Rows are points. The window is the flat piece filled in between its corners: a triangle in 3 columns, a solid with four corners in 4, and so on. A path goes straight from each point to the next, and from the last back to the first. After which points does the path pass through the window?
In the rows, zero is written as 128.

Window (4 x 4):
[[163  82  77 120]
 [138 145 203 185]
 [119  89 127 124]
 [ 86 189 158 161]]
Path:
(1): [173 153 126 101]
(2): [171  91 186 107]
(3): [140 108  64 176]
(4): [150  89  80 178]
(5): [158  79 121  96]
(6): [102 134 164  73]
(7): [ 92 166 150 193]
(8): [ 97 171 166 190]
(9): [100 161 166 114]
(10): [172 100 125 120]
(11): [134  88 147 162]
(12): [ 71  85 119 180]
Through the window after points: 12

Window (8 x 8):
[[241  86  97 176 142 147 149  95]
 [ 88 169 158  80 133 164 181 120]
 [136 196 126 126  74 102 193 127]
 [ 84 146 145 189 190 110 129 125]
 [135 105 125  46  82  90 152 183]
 [128  94 169 118 124 128 171  45]
 [148 152 164 169 207 121  65 139]
 [145 143 156 122 150  76 180 153]]
Path:
(1): [182 159 100 119 172  97  85  95]
(2): [204 140  69 113 122 103 186  81]
(3): [164  97 167 161 149 131 140 139]
(4): [130 152 181 143 106 161 176 164]
(5): [136 190  88  97 101  53 182  94]
(6): [141 152 141 129 169 113 128 100]
(7): [167 134 142 180 149 134 148 128]
(8): [148 100 148 175 119 158 147 138]
(9): [135 189 149 107 207  68 152  60]
(10): [119 169 151  93 144  89 146 118]
(11): [ 78 124 157 157 102 165 173 180]
(12): [ 78 137 211 182 177 138 153 172]
Through the window after points: 2, 4, 12

Window (11 x 11):
[[108 125 121 100 154 140 102 143 214 137 145]
 [ 96 140  84  34 169 150 144  82 173 106 121]
 [168 134  85  77 116 174  78  23 168  87 172]
 [ 71 131 148 104  94 202 187 110 136 164 116]
 [104  94 119 142 123 167 244 108 124 119 124]
 [144  66  83 140 120 219 134  94 114 148 107]
 [ 66 101 106  52 136 148 107 149 144  58 117]
 [162 156 117  64 112 126 121 151 137 135  54]
 [158 168 110 147 177 182 157 147  34  93 159]
 [ 61 177 115 144 185  89  29 138 125 104 153]
 [146 102 159   7  87 116 131 160  79 196  64]]
Path:
(1): [113 113  67  78  81 172 176 152 120 122 151]
(2): [120 148  40 109 112 118 124 128 105  83 148]
(3): [111 124 146  85 145 162 122 113 122 130 112]
(4): [140 135 128 107 150 159 106  77 142 108 140]
(5): [122 137  32  49  90 159 103  92 136  99 160]
(6): [112 126  55  39 108 117 103 164 137 133 111]
(7): [104 125 156 102 146 169 133 118 154  95 108]
(8): [121 163 215 139 154 169 185 102 151  79  86]
(9): [ 74 100  61  84 134 132 105 141 122 114 147]
(10): [112 107  84  75  76 119 116 115 127 148 133]
(11): [114 125 158  70 184 186 131 122 145 134  68]
(12): [122 133 142 129 153 181 126  81 140  98 122]
(13): [160 115  31  43  82 124 169 160 102 158 124]
(14): [ 99 109  82  79 112 171 112 141 161 159 123]
(15): [104 131 149  80 152 117 115 113 161  84 121]
(16): [110 112 145 107 174 164 123  84 136 123  86]
Through the window after points: 4, 6, 8, 12, 16

Window (14 x 14):
[[176  79 165  42 135 188 125 115 117  89 109  76 171 136]
 [144 104 175  83  51 162  75 100 154 154 112 156 165 121]
 [ 37 204 174  95 111  96  52 142 110  72 106 208 159 180]
 [162  69 122 173 156 173 182 107 160  39 170  77 113 115]
 [ 89 138 133 164 193  39 106 120 165  87 124  92  98 211]
 [153  76 104  84 146 223 108 121 154 149 151 123 214 115]
 [117 197 204 165 190  80 122 150 165  94 127 121 139 151]
 [168  81 168  46 126 144 123 145 137 118 137 206 161 155]
 [173 108 131 125 203 164 141  75 107 101 187  86  68 106]
 [ 76 202 164  96  81  73 138 123 100 133 148 165 182 187]
 [127 111 182 141 100 174  96 137  73 146 123 161 179 186]
 [220  94  81 182 168 137 146  76  82  85 127  97 152  82]
 [150  79 104 138 200 173 199 122 144 109  92  78  78  94]
 [140 216 142 120 113 133 104 114 139 101 113 171 138 221]]
Path:
(1): [128  94 152 121 170 149 132  83 139 104 123 134 153 132]
(2): [156 133 142 117 147 146 123 132 128  93 155  97 119 141]
(3): [156 120 126 122  61 161  85 150  88 113 105 129 135 194]
(4): [123 116 197 129 183 144 137  78 141 140 148 159 187  97]
(5): [110  98 170 154 150 160 151  25 110  70  76  92 194 152]
(6): [165 122 132 108 149 152 128 139 139 128 155 123 132 134]
(7): [137 142 107 167 149 148 138 168  91  99 172 102 131  97]
(8): [138 116 168  98 144 113 123  88 141 108 111 137 157 162]
Through the window after points: 1, 3
